Each row is a point. The ring and each string are closed loops that go straight from each point to the next, and from the last back to the first. Before rounding, they use only three directions, however many columns there are. How many times does the string pass through the ring? Passing back the other way cancels.

Ring:
0.243 -0.190 -0.010 -0.238

0.201 -0.068 -0.099 -0.306

0.017 0.141 -0.071 -0.151

-0.106 0.153 -0.020 -0.001

-0.217 0.023 0.056 0.183

-0.073 -0.183 0.166 0.195

0.185 -0.288 0.165 -0.008
String:
0.130 -0.247 -0.121 -0.245

0.319 -0.406 0.063 -0.204

0.350 -0.349 0.289 -0.018

0.212 -0.198 0.246 0.037

0.038 -0.129 0.056 -0.011

-0.061 -0.263 0.049 0.081

-0.078 -0.319 0.193 0.243

0.084 -0.227 0.374 0.272

0.085 -0.163 0.321 0.211

-0.101 -0.201 0.269 0.320

-0.374 -0.202 0.001 0.288

-0.243 -0.146 -0.041 0.131

0.076 -0.092 0.150 0.044

0.088 -0.170 0.281 0.172

-0.014 -0.309 0.260 0.253

-0.033 -0.357 0.146 0.164

-0.025 -0.213 -0.006 -0.008

0.056 -0.158 0.047 -0.031

0.118 -0.355 -0.029 -0.132

0.249 -0.365 0.011 -0.202

0.351 -0.279 0.143 -0.169

0.230 -0.140 0.155 -0.074

0.056 -0.123 -0.102 -0.181

0.077 -0.162 -0.242 -0.330

0.259 -0.220 -0.193 -0.427

0.381 -0.180 0.170 -0.180

0.258 -0.132 0.178 -0.075

0.112 -0.126 0.013 -0.116
Times through: 2
String (28 x 4):
-0.186 -0.199 0.211 0.335

-0.322 -0.128 0.042 0.276

-0.292 -0.068 0.125 0.323

-0.047 -0.033 0.215 0.202

0.072 -0.044 0.180 0.070

-0.198 0.040 -0.060 0.052

-0.340 0.141 -0.179 0.041

-0.307 0.233 -0.129 0.051

-0.052 0.177 0.085 0.053

-0.059 0.201 0.032 0.004

-0.248 0.319 -0.219 -0.097

-0.247 0.225 -0.259 -0.125

-0.105 0.057 -0.110 -0.077

0.081 0.000 0.128 0.007

0.059 0.095 0.180 0.063

-0.156 0.201 0.046 0.100

-0.013 0.086 0.200 0.145

0.077 -0.024 0.194 0.077

-0.053 -0.018 0.086 0.080

0.007 -0.043 0.216 0.159

-0.182 -0.073 0.215 0.320

-0.320 -0.131 0.056 0.288

-0.247 -0.163 0.035 0.211

-0.301 -0.199 -0.044 0.183

-0.175 -0.248 0.135 0.258

-0.003 -0.253 0.324 0.300

0.114 -0.167 0.321 0.188

0.052 -0.174 0.303 0.223
Times through: 0
